Rows are points. Each copy is the shape, with its points in the same order, stretched, turned, moved and blurred by noise. Some copies are also mirrored. Which?

Shape (5 x 2):
[[-0.13 -0.59]
 [ 0.03 -0.20]
 [ 0.08 -0.03]
 [ 0.54  0.28]
 [ 0.03  0.04]]
Copy 1 (5 x 2):
[[-0.11 -0.58]
 [ 0.00 -0.05]
 [-0.06  0.17]
 [ 0.29  0.61]
 [-0.16  0.08]]
Copy 1 is: only turned
Copy 2 (5 x 2):
[[-0.09 -0.66]
 [ 0.05 -0.19]
 [ 0.09 -0.01]
 [ 0.61  0.26]
 [ 0.06 -0.01]]
Copy 2 is: only turned

Shape (6 x 3):
[[-0.12  0.12  0.33]
 [-0.24  0.36 -0.11]
 [ 0.12  0.05 -0.68]
 [-0.03  0.02 -0.46]
 [-0.08 -0.31  0.04]
 [ 0.16 -0.21  0.34]]
Copy 1 (6 x 3):
[[-0.36 -0.05  0.06]
 [-0.43 -0.04 -0.37]
 [ 0.32  0.22 -0.68]
 [ 0.11  0.19 -0.55]
 [ 0.07  0.36  0.11]
 [ 0.05  0.10  0.27]]
Copy 1 is: mirrored
Copy 2 (6 x 3):
[[-0.24  0.17  0.35]
 [-0.59 -0.14 -0.04]
 [-0.18 -0.49 -0.65]
 [-0.27 -0.16 -0.45]
 [ 0.00  0.30 -0.17]
 [ 0.16  0.19  0.28]]
Copy 2 is: mirrored
Copy 3 (6 x 3):
[[-0.38  0.16 -0.14]
 [-0.07  0.19  0.25]
 [ 0.52 -0.29  0.14]
 [ 0.30 -0.19  0.14]
 [-0.23 -0.23 -0.25]
 [-0.30  0.02 -0.58]]
Copy 3 is: mirrored

Shape (8 x 3):
[[ 0.27  0.21  0.41]
 [-0.32  0.32 -0.19]
 [-0.45  0.55  0.55]
 [-0.23  0.24  0.02]
 [-0.31 -0.11 -0.22]
 [-0.30 -0.12  0.34]
 [ 0.12 -0.02  0.26]
 [ 0.23  0.04 -0.22]]
Copy 1 (8 x 3):
[[ 0.37 -0.16  0.30]
 [-0.27  0.26  0.05]
 [-0.26  0.11  0.71]
 [-0.17  0.09  0.15]
 [-0.33 -0.05 -0.21]
 [-0.26 -0.35  0.15]
 [ 0.17 -0.26  0.07]
 [ 0.21  0.00 -0.20]]
Copy 1 is: only turned
Copy 2 (8 x 3):
[[-0.17 -0.33  0.31]
 [-0.60 -0.10 -0.28]
 [-0.97 -0.06  0.43]
 [-0.53 -0.05 -0.10]
 [-0.33  0.22 -0.37]
 [-0.42  0.25  0.21]
 [-0.12 -0.07  0.17]
 [ 0.02 -0.23 -0.35]]
Copy 2 is: mirrored
Copy 3 (8 x 3):
[[ 0.03  0.43  0.27]
 [-0.19 -0.33  0.12]
 [-0.60  0.13  0.48]
 [-0.18 -0.10  0.13]
 [-0.16 -0.26 -0.26]
 [-0.44  0.29 -0.13]
 [-0.06  0.33  0.00]
 [ 0.30 -0.04  0.00]]
Copy 3 is: mirrored

Shape (8 x 4):
[[ 0.16  0.48 -0.15 -0.28]
 [ 0.00  0.41 -0.13 -0.06]
 [ 0.11 -0.22  0.13  0.18]
 [ 0.05 -0.42  0.00  0.45]
 [ 0.16 -0.21  0.44  0.38]
 [-0.22 -0.42  0.34  0.19]
 [ 0.15  0.47 -0.31 -0.51]
 [ 0.29  0.10 -0.06 -0.30]]
Copy 1 (8 x 4):
[[-0.26 -0.34  0.02  0.42]
 [-0.22  0.01  0.01  0.34]
 [ 0.27  0.20 -0.03 -0.21]
 [ 0.51  0.46 -0.23 -0.27]
 [ 0.47  0.34  0.33 -0.31]
 [ 0.14  0.51  0.10 -0.60]
 [-0.40 -0.45 -0.14  0.46]
 [-0.01 -0.42 -0.10  0.06]]
Copy 1 is: mirrored
Copy 2 (8 x 4):
[[ 0.14  0.45 -0.20 -0.32]
 [-0.02  0.32 -0.12  0.00]
 [ 0.16 -0.15  0.26  0.17]
 [ 0.06 -0.46  0.12  0.47]
 [ 0.23 -0.09  0.30  0.49]
 [-0.23 -0.29  0.53  0.32]
 [ 0.13  0.35 -0.22 -0.56]
 [ 0.29  0.15  0.17 -0.20]]
Copy 2 is: only turned
Copy 3 (8 x 4):
[[ 0.44  0.46 -0.23 -0.07]
 [ 0.29  0.41 -0.13  0.11]
 [ 0.02 -0.23  0.10  0.02]
 [-0.13 -0.45  0.05  0.20]
 [ 0.09 -0.26  0.43  0.10]
 [-0.38 -0.25  0.33 -0.06]
 [ 0.39  0.50 -0.44 -0.23]
 [ 0.29  0.09 -0.18 -0.26]]
Copy 3 is: only turned

Shape (10 x 6):
[[-0.11 -0.07 -0.02 -0.20 -0.43 -0.39]
 [ 0.24  0.37 -0.12  0.08 -0.19 -0.20]
 [-0.16 -0.35  0.61 -0.12 -0.04  0.33]
 [ 0.25  0.06 -0.10  0.02 -0.04 -0.32]
 [-0.50 -0.56  0.02 -0.26  0.27  0.10]
 [ 0.14  0.44 -0.15  0.22 -0.01 -0.40]
 [-0.13 -0.41  0.09 -0.41  0.02  0.29]
 [ 0.10 -0.29 -0.20  0.17  0.23  0.27]
 [ 0.16 -0.15 -0.14  0.23 -0.07 -0.32]
 [ 0.17 -0.46  0.05 -0.25  0.51 -0.15]]
Copy 1 (10 x 6):
[[-0.45 -0.28  0.09  0.26 -0.10 -0.10]
 [-0.16  0.07 -0.33  0.24  0.26  0.20]
 [ 0.33  0.04  0.77  0.05 -0.50 -0.07]
 [ 0.00 -0.20 -0.22  0.17  0.25  0.01]
 [ 0.19 -0.34  0.55 -0.61 -0.51 -0.31]
 [-0.18  0.11 -0.35  0.19  0.46 -0.09]
 [ 0.15 -0.26  0.52 -0.31 -0.50  0.15]
 [ 0.46 -0.10 -0.18 -0.29 -0.26  0.06]
 [ 0.06 -0.24 -0.34  0.19  0.08 -0.21]
 [ 0.51 -0.55  0.30 -0.38  0.10 -0.10]]
Copy 1 is: mirrored
Copy 2 (10 x 6):
[[ 0.13  0.20 -0.03 -0.65 -0.39 -0.11]
 [ 0.32  0.31  0.01  0.07 -0.22 -0.36]
 [ 0.21 -0.17 -0.26 -0.17 -0.09  0.86]
 [ 0.26  0.02  0.10 -0.13 -0.10 -0.30]
 [-0.46 -0.49 -0.40 -0.49  0.02  0.42]
 [ 0.18  0.17  0.17  0.17 -0.41 -0.46]
 [-0.07 -0.08 -0.39 -0.47  0.22  0.42]
 [ 0.10 -0.40 -0.52  0.08  0.13  0.00]
 [ 0.31 -0.22 -0.10 -0.16 -0.25 -0.26]
 [-0.09 -0.57  0.16 -0.29  0.37  0.15]]
Copy 2 is: only turned
Copy 3 (10 x 6):
[[-0.42 -0.21  0.06 -0.09 -0.41 -0.50]
 [-0.47  0.19 -0.40  0.25 -0.17 -0.33]
 [-0.18 -0.59  0.39  0.03  0.25  0.12]
 [-0.16  0.02 -0.43  0.00 -0.15 -0.39]
 [ 0.26 -0.12  0.62 -0.47  0.19 -0.10]
 [-0.37  0.26 -0.43  0.27  0.06 -0.55]
 [-0.04 -0.15  0.33 -0.38  0.00  0.14]
 [ 0.36  0.21 -0.13  0.08  0.10  0.06]
 [ 0.06  0.01 -0.36  0.20 -0.23 -0.45]
 [ 0.24 -0.23 -0.26 -0.52  0.21 -0.18]]
Copy 3 is: mirrored
